Each wall is flat, endless, passes through zero and stands at right angles to its row. A trip goes straight from one point to another. List the walls that it crosses, first one first.
In the rows, 128 means zero.

Walls:
(1): [121 120]
(2): [123 167]
(3): [197 125]
(4): [110  83]
(5): [134 153]
(6): [154 110]
Trips:
[109  88] to [115  68] => none
[ 87 167] to [105 132] => 1, 4, 5
[158  91] to [189 107] => 1, 4

Walls:
(1): [116 127 179 126 145 201 158 161]
(2): [141  72  89  93 126 156 111 122]
(3): [ 47 163 160 116  86 172 120 161]
(4): [128 103 159 204 116  84  97 122]
(5): [118  88  99 146 165  91  82  73]
(6): [116 138 127 157 156 161 124 148]
(7): [121  75 173 153 156 113 110 139]
(8): [153 178 171 151  76 161  85 102]
(9): [148 133 108  71 157 161 131 116]
Trips:
[121  64 114  46 134  78 133 180] to [103 164 121  87 152  65 111 126] => 7, 2
[149 158 138 197  59  99 164 151] to [133 109 123 180 115 172 143  95] => 6, 1, 3, 7, 5, 2
[ 82 116 135 158  85 111 115 110] to [154 160 111 132 173  88 199 113] => 8, 7, 3, 4, 9, 5
[153  82 143 134 103 129 142 151] to [103 126 126 119 176  99 142 152] => 6, 5, 2, 4, 9
[145  97  78 128 131 109  99 142] to [152 148 145 108 102 157 124 110] => 7, 4, 8, 5, 1, 3

Walls:
(1): [ 80 147 142  56 123  99 168 154  95 112 157 172 106 118]
(2): [137  83 157  79  99 104 104 117 198 126 107 111 118 144]
(3): [117 155 157 116 145 112 115 132 142 170 134 133 138 158]
(4): [ 98 128 111 147 123  96 134 115 103 171 165  84 156 101]
(5): [145 155 106 122  58 163  94 146 126 131  99 133 139 116]
(6): [179 103 103 178 139 122 161 105  97 171 139 158 116  30]
(7): [ 96 156 135 159 126 179 132 127 107  99  37  98  82 121]
Trips:
[149 160 130  89 108 145  57 121 114 120 113  97 148 118] to [ 75 132 144 146 172 132 136 141 101  54 168 118 113 120] => 3, 2, 1, 5, 4
[121 162  96  98 108 136 117 120  89  91 151 148 132 142] to [ 64 143 161 130 172 160 105 194 135 141 192  94 108 134] => 4, 3, 5
[152  91 173 133 155 167 121 135 143  78 131  80  86  82] to [123 138 170  52 122 134 144 150 142 151 102  99 114 151] => 6, 1, 3, 5

Walls:
(1): [137 128 123 130  88 122 140 118 126  97  77  60  80 101 171 102 117 122
 113 151 104 117 149 154  87 103 151 142 111 139  96 115 183 131 100 150
 151 146 148 164 183 146 121 117  96 111 122  79]
(2): [130  74 109 127 145 181 174 108 159 101 115  99 143  87 111 164  85 138
  99 146 125 113  92 131 146 116 139 143 112 113 143 125 149  89 158 107
 170 126 138 114 100  99 107 144 127 111 128  83]
(3): [133 141 147  83 121 136 114 134  91 143 161 124 124  86 125 129 164  90
 142 137 122  67 174 123 142 167  63 166 125 131 100 132 148 117  94 101
 126 166 170 112 123 120  72 134 145 165 104 139]
(4): [ 99  85 106 162 138 100 106 191 118 118  74 173 161 111 132 132 137 141
 110 192 138  97 179 133 120 126 145 115 125  77 166  99 133 195 106 108
 138 132 145 128 146 152  81 124  46 108 163 163]
(5): [110 127  92 112 140 142 127 155 106 156 106  77 100  99 113 139 150 169
 132 101 146  97 104 153 124  97 107 105 187 133 145 113 149 165  44  90
  90 106 136 129 126 163  78 127 141 134 117 162]
(6): [ 93 150 111 121 133 121  82 160 142 146 104 120 136 123 118 165 165 115
 173 120  80 110 109 110 141 124  66 106 174 126 132 163 133  87 164 140
  70 102 158 112 177 133 168 101 131 126  70  84]
Trips:
[145 153 154 117 111 140 136  64 109 147 176 195 164 117  74 145 183 103
 113 108 144 146 162 111 160 117  93 136 139 136 133 157 136 169 147 153
 151 145 109 129 111  74 146 152 106 155 107  60] to [136  46 113 103  87 122 130 215  93 129 157  64 136 130 115 171 122 153
 103 108  91 123 140  98 169 112 118 128 125 127 158 144 144 194 141 123
 136  95 175 145 140 164 190 158  91  96 109 143] => 2, 4, 5, 3, 1
[110 115  76 100 124 106  94 125 101 122 148 151  91  96  70 102 139 113
 124 110 114 102 138  45 141 175 149 199  92 159  92 104 151 106  97 161
 159 167 155 109 101  79  89 101 110 156 132 126] to [100 106 111 159 120 155 114 132 146 145 145 159 105 165 142  55 130 171
 119  94 148 166 183 179 151 108  60 111 144 150 158 143 167 114 140 138
  77 101 132 138 119 172  99 159 213 141 146 125] => 2, 1, 5, 6, 3
[ 92 155 149 144  97 159 151 141 228 155 135  52 100  90 106 164  88 106
 105  99  95 107 147 140 107 125 130 101 126 126 204 149 111 144 141 122
 171  96 150 151 134  51 144 168 162 114 177 153] to [140 180 159 153 174 130 103  77 183 130 167 131 169 107 119  83 134 114
 121 174 115 119 153 110  95 130  82  91 129 134 129  66 142  60 186 149
 105 111 125 117 131 125  86 183 145 139  97  93] => 5, 6, 1, 3
[106 150 146 124 101  63 140  95 169 175 140 161 151 101 124  68 143 103
 107 156 161 103  91 131 113 158 183 130 133 108 180 136 107 160 157 120
  93 116 198 111 112 137  76 102 227  41  91 137] to [149 167  89 102  90  88 114 171 146 157 132 108 157  58 140  99  86  80
 114 116 121  95 114 135 119 114 117 134 108  98 147 207 161 111  65 137
  78 118 175 124 149 128  90 141 119 153 118 113] => 6, 1

Walls:
(1): [106 159 114 101 154 160 186 189  89  84 126 109 141 142 138 153 147  85
 161 116 143  94 133 139 140 114 101  76  71 179 147 126 188 153 173 182
 116 118 150 141 135 127 152 112 116 162 127 139]
(2): [135 154 116  76 123 128 144 129 130 150  87 166 149 165 170 167 134 106
 101 148 142 126 104  93 144 125 182 135 123  99 106 146 118 158  94  89
 112 138 161  96 113 156 119  84  75 151 111 124]
(3): [ 77 116 105 122  78 149 103 148  91 113 162  80  95 123 133 126  94  51
  86 129 173 111 105  79 132 140 164 167 172  80 117 108 130 108 103 139
 169  93 152  89 120 146 123 102 167 125 136  68]
(4): [144 150 190 104 168 157 104 154 179 123 174 165 163 121 136 134 105 109
 110 157 149 141 124 157  93 136 131 187 112 165 121 130 137  77  89  88
 114 150  86 147 160 105 113 116  89 107 125 108]
(5): [114 121 112 110 128 122 108 166 164 133 165 155  77 129 144 167 123 170
 102  95  72 166 101 156  95 110 170 108 137 151 123 157  89  87 105 129
 135 143 135 140 118  95 127  85  89 109  94 104]
(6): [ 88 156 193 152 138 129 173 128 153 164 136 115 144 144 120 195 110 152
  59 129 157 146 130  92  80 166  96 131 143 130 121 173 186 162 152 142
 164 158 145 123 138 117 128 124 128 138  92  94]
Trips:
[166 159  82 169 122 141 117 169 174 108  70  40 149 107 157 138 106 145
 135 100 144 153 151 145 154 126 157 147 165  82 101 117 154 150 153  77
  84 137 181 117 112  80 183  99 163 135 126 131] to [122 127 144 101 119 127 138 112 119  89 141 108  88 154 114  59 128 145
 102 170 160 106 130  98 117 138 123 123 124 116 104 145 153 137 162 177
 155 118 132 104 119 148  62 136 132 169 134  99] => 6, 1, 2
[122  60 116 154 158 115  43 165 130 111 128 156  99 125 175 154  76 177
 111 144  96 147 106 106 135  97 104 120 119 130  99 155 121 128 104 126
 121 121  99  96  83 130 123 100 172 136 132  94] to [ 64 189 127  87 159 104 145  98 137  41 161  57  88 105 116 109 132 120
  70 123 137  84 137 152 103 123 133 107 140 131 130 121 200 166  80 110
 110  73 107  56 118 137 127 128 128 188 123 145] => 4, 6, 2, 1, 5
[111 125 186 141 113 116 180 152 152  62 108 118 123 115  89 150 149 158
 119 155 120 124 149 128 161  92 162  92 169 175 116 185 137 115 147 158
  90 100 140  63 159 129 146 117  92 150 189  78] to [139 174 103 134 203 146 122 127 156  78 152 111 139  98 164  48 134 121
  80  94 168 103 127 171 148 192 172 164 136  90 127 149 121 127 178 156
 114 113 151 103 159 146 105 118  70 129 127 113] => 4, 3, 5, 6
[173 184 183 115 187 119 123 131 144 134 145 100  90 134 163 204 111 199
 136 104 112 135 137 142  90 201  98 145 153 160 120 130 105  73 166  84
 132 157 189 111 131  70 157 134 116 183 161 156] to [153 136 161 115 150 146 121 122 112 120 113 149 193  79 179 166 119 127
  80 125  73 104 159 173 127 118  94 140 141  96 136 131 164  76 120  89
 125 115 147 173  81 120 116 110 137  59 106 110] => 2
[148 123 140 141 124  98 150 105 168 176 130 110 166 136 144 147  90 150
 129 117 108 164 143 100 107 133 130 172 144 117 153 193  99  88 157 151
 161 126 137 137  94 105  96 191  83 106 118  94] to [108 157 171 183 179 142 118 126 148 145 131 156 138 190 125  66 166 136
 119 117 147 173 100  72  62  80  66 206 111  98 109 129 117 216 144 108
 154 103 147  54  94  97 106  59 135 163 123 121] => 2, 5, 3
[ 89 141  79 119  82  76 158 146 133 130 138 157  98  64 109 127 102 138
 100 122 128 111 110 166 153  88  95 132 159 127 137 121 102 148 158  65
 119  81 113 131  97 162 126 212 120  80  65 147] to [105 103 129 113 141 101 132 144 174 126 145  95 152 177 120 139 122 103
 176 165  92 112 101 128 181 118 101 128  96 107 141 130 164 122 125 110
 190 127 123 118 125  84 109 184 136 108 154 132] => 5, 1, 4

Walls:
(1): [149  78 129 122 167  74 132 175 139 158  96 110 185 202 124 140 144  91
 145  92 145 117 103 111 132  56  88 100 199  55 134 231 119 127  70 179
 112 110 138 162  65 182 180 146  98 155 159 101]
(2): [110 111  87 106 123 147  65  65 125 128 196 130 216 111 134  74  95 173
  96 124 131 109 177  95 144 132 163 106 104 165 134  93  91 123 149 104
 125 110 210 101  97 117 123 105 143 130 149 119]
(3): [153 105 139 147 182 101  83 148 156 116 110  69 151 124 101 169 161 154
 104 167 136 109 104 151 124 101  99  96  79 125  68 133 149 135 151 146
 123  61 161 153 100 152 182 154 145 136 111  94]
(4): [122 197 106 165 102 132 147 165 101 187 121 105  85 154  86 140 153 144
 158 143 123  94  86 134  85 150 115  88 144 159 187  84 105  89  96 133
 100 106 117 177 138 120 100 158 108 129 136  86]
(5): [151 146 124 133 118 152 145 114 136 218 101 111 152 138 141 112 210 124
 153 129 174 128 169 127 103 151 151  75 139 170 146 121 139 123 144 138
 180 148  70 136 137 177 120 142  97 162 151 133]
(6): [115 156 121 136 128 128 189 125 134 146 101 160  94 183 134 126 158 179
 101 129 101 124 120 141 124 136 132 170 140 140 157 149  71  90 111 142
 123 133 110 121 139 158 184 175 102 107  77 153]
(7): [114 113 115 152 148 113 167 138 114 178 109 143 137 103 156 187 137 140
 169 201 112 113  97  97 158 137 117 115 186 170 135  81 150 140 101 124
 144 145 134 192 174  65 142 111 124 143  88  76]
(8): [105  83 168 104 177  98 164  99 150 154 173 123 183 117 161 113 111 108
  72  86 150 127 103 158 167 144 133  92 148 112  62 125 127  93 111 107
 144  85 135 148 104 179 100 113 138 150 126 153]
(9): [103 162 167 137 102  98 121 127 127 142 140 148  92 123 149 100 103 115
 181 138  91 176 139 159 182 106 107 161 195 109 157 155 122 144 124 103
 129 120 141 122 180  84 124 172  75 136 107 130]
(10): [107 156 153 131 130  91  89 121 162  99  59 120 147 116 135 144 100  78
 160 110 146 165 116 150  88 121 120 135 115 152 158 103 141 112 134 133
 168 163 156 101  86 172 126  99  94 137 113  96]
Trips:
[118 175 140 113 130  85 100 119 120 123 147 166 110 109 130  94 124 185
 108 127 132 177 148 197 127 139 130  57 152 145  56 148 135 103 124 177
 118  78 140 111 118 104 131 131 109 102 149 103] to [149  84 133 153  99 141 121 155 102 125 160 149 169  85 165 183  35 135
 142 165  78 109 155 170 115 134 107 149 113 147  94 111  93 141  99 136
 122 146 105 106 137 133 114  86 136 127 111 136] => 4, 7, 3, 9
[204 153 117 127 187  98 156 111 143 123 107 133 181  96 111 198  95 107
 139  61 187 138  81 195 136  73  82 123 147 109 158 176 171 154 127  79
 171 147 156 147 129 103 126 110 118  89 165 131] to [ 98 113 121 140 218 106 122 116 185  78  91  87  26  92 170 126 124 177
 143 130  88  97 118 139 165 130 110 169 167 158  53 175 155  98 191 119
 173 121  63 108 148  98  93 103 174 168  93 179] => 1, 10, 6
[ 81 163 163 188  94  88 138  60 176 189 161  88 138  66 147 165 100 104
 114 148  89 156 115 113 117 163 132 138 147 111 139 116 168 141 165 136
 116 171 130  71 140 146 129 117 139 176 143 172] to [ 94 155 108  81 123 140 157 133 103 173 114 135 161 101 192 177 134  81
 127 164  63 146 103 132 105 167 127 168 138  94 138 145 124  97 126 112
  39 101 159 117 138  94 122  90 123 127 162 142] => 5, 2, 4, 10, 6
[167 153 106 114 133 117 114 184 160 147 130  98  94 117 153 120 147  99
 153 122 137 142 149 175 108  99 123  98 104 140  69 167 148 113 144 103
 122 136 123 119 160 157 143 157  54 136 121  98] to [142 140 187 167  95 129 130 155 147 103  90 131  86 148 112  81  71 128
 144  97 126 109 128 152 104 113 136 145 125 169 105 127 110  82 198 124
 137  45 133 122 109 116  63 135  87 108 105  96] => 6, 1, 5
